Each row of a before or after table is a point. The points were changed in one or more steps. Then noise was added and the rows were shuffled. The steps act on how far a point lies along the listed directions, d1 being the first. What was done? A step turns or swaps two directions, mirrors them in a line or flattens them onto one, adds a multiple of one to another, or multiplies one. Angles are multiples of 10 degrees, from the lower direction toward the higher: turns from -170 to 170, lines from 10 to 170 but not 90. Use the fewest steps. Two steps may share a direction if one is a turn and the other turns, adds or multiplies; they go together, in the order done. Otherwise the lowest direction goes first.
(in the rows, 128 means zero)

Directions:
(1): [114  81 159]
(2): [175 136 161]
(3): [ 97 161 165]
Before (10 x 3)
[[192 121  83]
 [104 117 145]
 [103 113 128]
 [182 103 113]
 [152  62 143]
 [100 113 138]
 [149  62 152]
 [104 105 118]
 [184 130 113]
 [147 127 115]]
After (10 x 3)
[[183 104 114]
 [183  31 107]
 [181  24 114]
 [111  97 122]
 [114  94 107]
 [116 106 130]
 [110 105 115]
 [174 142 132]
 [142 133 119]
 [173 138 106]]
Steps: add -1 times d1 to d3

Directions:
(1): [126 187 119 113  62 154 156 103 123]
(2): [140 200 123 108 177  96 119 141  99]
(3): [164 137 174 174 157 138 168  82 130]
(4): [148 127 165  80 114  89  98  91 175]
(5): [158 117  91 163  95  57 138 119 111]
Before (14 x 9)
[[165 163 182  85 227 120 114 103 134]
 [125 106 111 131 103  88 131 132 123]
 [143 164 164 149 114 219 164  89  99]
 [147 134 135 170  61  99 174  85 125]
 [144 199 153  84 154 117 110 149 131]
 [130 103 131  90 123 115 111 124 138]
 [158 227 157 101 105  90 152  62 138]
 [ 99  69 150 149 147 146 121 116 167]
 [174 112 126 112  75  43 119  97 132]
 [161 112  84 155 122  88 164 127  70]
 [161 130 123 181 200 101 135 131  82]
 [116 133 130 149  58 178 188  95 126]
 [152  69 115 142 100  59  94 140 157]
 [162 151 135 202 124 140 187  95 116]]
After (14 x 9)
[[165 209 129 138 150  62 150  93 107]
 [157 102 159 172 136 170 145  97 105]
 [153 131 141 164  67  84 167  81 132]
 [156 180 163 103 238 139 130 121 110]
 [119 127 116 123  93 101 134 123 128]
 [142 148 123 177 162 157 153 121  83]
 [143 191 137 111 172 115 118 174 107]
 [151 118  89 149  95 121 172 115  77]
 [130 121 133  81 126 114 110 125 132]
 [134  88 136 153  83 125 163  92 142]
 [164 130 139 205 116 135 188  92 126]
 [171 160 126  98  80  56 126  95 121]
 [102  92 165 127 141 146 117 102 179]
 [144 130 127 109  83  90  99 124 157]]
Steps: flatten d1 and d5 onto the line at 60 degrees; turn d2 and d4 by -30 degrees

Directions:
(1): [ 88 164 112 112 136 157 125 102  34 125 138 120  59 132 101 146 123 106]
(2): [180 163 132 151 121  86 169 120 120  88  61 145  79 137 123 111 179 153]
Before (12 x 18)
[[197 122 151 143 123  88 158 147 205 116  72 150 157 133 158 113 167 168]
 [126  95 115 125 140 131 106 157 134 130 143 122 161 119 142 122 133 122]
 [207 125 135 149 125  73 151 149 190 129  80 135 135 139 150 101 156 171]
 [228 186 126 153 110  55 190 134 122  74  29 153  64 126 114  95 200 170]
 [173 123 129 145 118  98 174 143 156 105  93 143 148 127 139 123 149 154]
 [125 148 131 127 117 126 133 118 106 134 150 127 114 136 119 128 149 150]
 [128 122 134 124 135 139 112 123 132 132 141 126 118 115 130 136 122 106]
 [149  91 138 138 122 123 110 144 225 127 129 122 213 116 153 130 110 125]
 [154 116 143 127 106  85 143 145 167 142 101 126 148 126 137 115 138 145]
 [152 117 115 115 124 124 136 106 141 138 135 120 141 138 119 122 110 128]
 [147 111 125 133 121 103 121 124 128 110 100 117 125 127 139 135 146 118]
 [147 197 128 133 104 110 186  97  30  81  51 146   7 137  97 135 191 134]]
After (12 x 18)
[[143 129 138 121 108  92 142 137 140 143 103 124 128 127 131 121 137 138]
 [128 121 135 124 137 138 113 125 134 134 141 126 119 114 130 137 123 105]
 [189 143 127 141 128  87 149 138 148 129  84 128 104 142 139 108 153 162]
 [169 174 138 143  99  94 187 110  81  82  46 151  46 135 111 127 195 147]
 [177 142 142 137 125 102 157 132 156 114  76 147 122 134 144 123 164 158]
 [226 188 122 152 110  58 190 129 115  73  29 153  58 126 110  96 199 167]
 [120 102 113 125 140 134 106 154 121 128 142 121 148 121 137 125 133 119]
 [150 120 115 115 124 127 134 103 133 136 135 120 137 137 115 123 109 129]
 [131 144 132 130 116 125 132 122 115 134 152 130 121 138 121 127 149 152]
 [127 110 130 129 126 139 109 130 173 124 136 117 178 117 136 140 108 111]
 [163 135 125 139 122 108 172 136 133 105  95 139 128 128 134 127 147 148]
 [143 113 124 134 123 105 122 123 121 110 100 118 121 129 137 134 147 118]]
Steps: multiply d1 by 0.4

Directions:
(1): [ 82  84  95 179 145 114 144 126 130 139 166 133 187 101  84 180 143 124
 151 173 134 125 144 216 171 156 115 154 157 144 166 103]
(2): [130  93 119 134 205 108 133 130 103 106 146 169 121 174 124 126 122 117
 180 111  42 103 131  94 139 112  41  99 118  98 158 150]
(3): [160 130  98 171 106 124 136  57 145 166 143 111 107 196 132 117 128 116
  88 145 120 166 196 143 149 185 118  92 117 133 114 204]
(4): [ 98 160 164 162 139 179 131 149 126 165 106 144  86 137 187 105 122 169
 199 106 182 131 170 166 114 113 102 110 171 160 182 149]
Before (13 x 32)
[[ 95 131 124 159  96 145 144 114 139 156 145  98 147  86 138 161 124 135
  114 170 185 149 158 218 138 141 157 156 151 143 137 115]
 [154 156 151  88 138 142 109 131 123 113 102 141  92 153 177  96 113 153
  140  93 105 104 109  63 103  98 111  98  98 124 118 129]
 [ 86 123 119 166 119 132 132 139 131 140 131 116 155  96 108 143 137 154
  128 165 151 134 135 189 137 134 134 159 157 151 165 122]
 [126 123 134  85 142 112 128 173 116  73 129 167 124 135 148 124 140 118
  156  97 104  89  95  74 104  69 110 122 119 103 125 110]
 [105 123 118 165  91 135 141 115 139 163 140 107 129 114 113 137 129 133
  134 150 179 170 167 181 145 163 153 131 157 146 136 125]
 [159 147 133  71 145 105 114 140 129 107 113 124 128 114 120 121  98 107
  110 103  94 114 101  82  97 110 127 134 114 111 102 100]
 [ 77 124 150 158 109 154 146 173 123 174 121 121 153  64 131 153 140 143
  178 136 185 115 151 210 133 118 145 161 170 176 159  87]
 [100 111 110 155 114 138 144 121 114 146 146 142 141 108 117 143 133 123
  131 147 140 139 144 164 150 142 112 142 160 132 158 104]
 [ 82 114 102 194 109 139 156 103 130 169 167 125 153 114 116 160 129 124
  171 162 166 142 178 249 160 168 110 130 179 168 173 117]
 [121 144 125 149 102 150 132 146 125 141 103 125 111 116 140 101 136 142
  135 127 157 143 133 152 121 116 133 125 129 145 129 126]
 [101 138 139 157  86 150 148 143 145 137 115 106 150 100 110 132 133 155
  132 160 180 123 145 183 158 165 145 136 152 142 144 133]
 [115 130 153  85 174 132 118 172 114  76 112 152 132 125 124 116 118 105
  160 100  70  91  69  66  96  81 100 130 105  84 129  82]
 [117 121 130 150 124 166 135 126 139 161 128 130 115 122 156 126 129 135
  140 130 165 139 174 171 137 153 130 114 172 159 156 142]]
After (13 x 32)
[[131 143 125 123 104 139 119 116 140 132 122 117 139 119 142 134 126 149
  114 138 148 120 123 139 131 136 151 129 117 147 120 108]
 [102 137 144 141 145 150 142 140 110 137 134 149 102 131 157 117 113 134
  207 105 128 115 143 156 121 110  77 107 163 140 170 118]
 [118 117 131 147 173 133 142 114 112 132 144 142 105 157 159 132 110 126
  164 128  91 126 160 142 130 111  63 105 129 106 154 159]
 [135 143 108 124  54 121 135 115 154 124 136 115 135 132 138 135 152 117
   77 143 182 141 148 146 122 138 185 132 127 141  92 136]
 [121 125 141 152 143 141 147 137 123 122 117 139 120 156 125 111 122 148
  169 130 108 107 153 128 156 147  73  97 135 112 159 168]
 [116 133 127 158 139 132 128 127 124 138 125 127 113 147 134 111 126 152
  135 138 112 135 148 137 125 126  98 124 138 133 161 164]
 [114 111 141 135 162 162 132 149 124 139 125 153 109 126 161 119 124 136
  175 110 129 116 153 143 130 124  99 109 168 144 170 131]
 [130 162 123 133  56 146 126  98 162 141 117  84 141 124 119 126 131 103
   58 154 170 159 137 149 118 168 202 140 113 131  84 119]
 [126 128 138 179 129 147 148 115 122 193 125 129  97 165 160 116 130 131
  170 116 129 135 208 163 137 141  88  97 144 158 149 181]
 [123 124 115 160 134 139 136 137 117 137 116 140 110 142 134 103 135 135
  153 127 120 137 143 145 132 118  94 110 126 135 143 143]
 [117 127 126 135 117 146 139 126 109 141 132 148 112 124 138 119 126 127
  135 123 132 137 139 126 132 127 104 128 149 124 151 120]
 [160 144 108 104 112 101 121 102 148 135 129 103 142 122 103 137 106 100
   78 133 119 140 138 128 120 153 151 135 119 127  93 121]
 [111 108 133 140 164 126 138 140 110 130 137 147 107 145 127 118 116 132
  190 111 104 136 145 116 133 119  80 104 143 114 158 132]]
Steps: flatten d1 and d4 onto the line at 80 degrees; turn d2 and d3 by -150 degrees
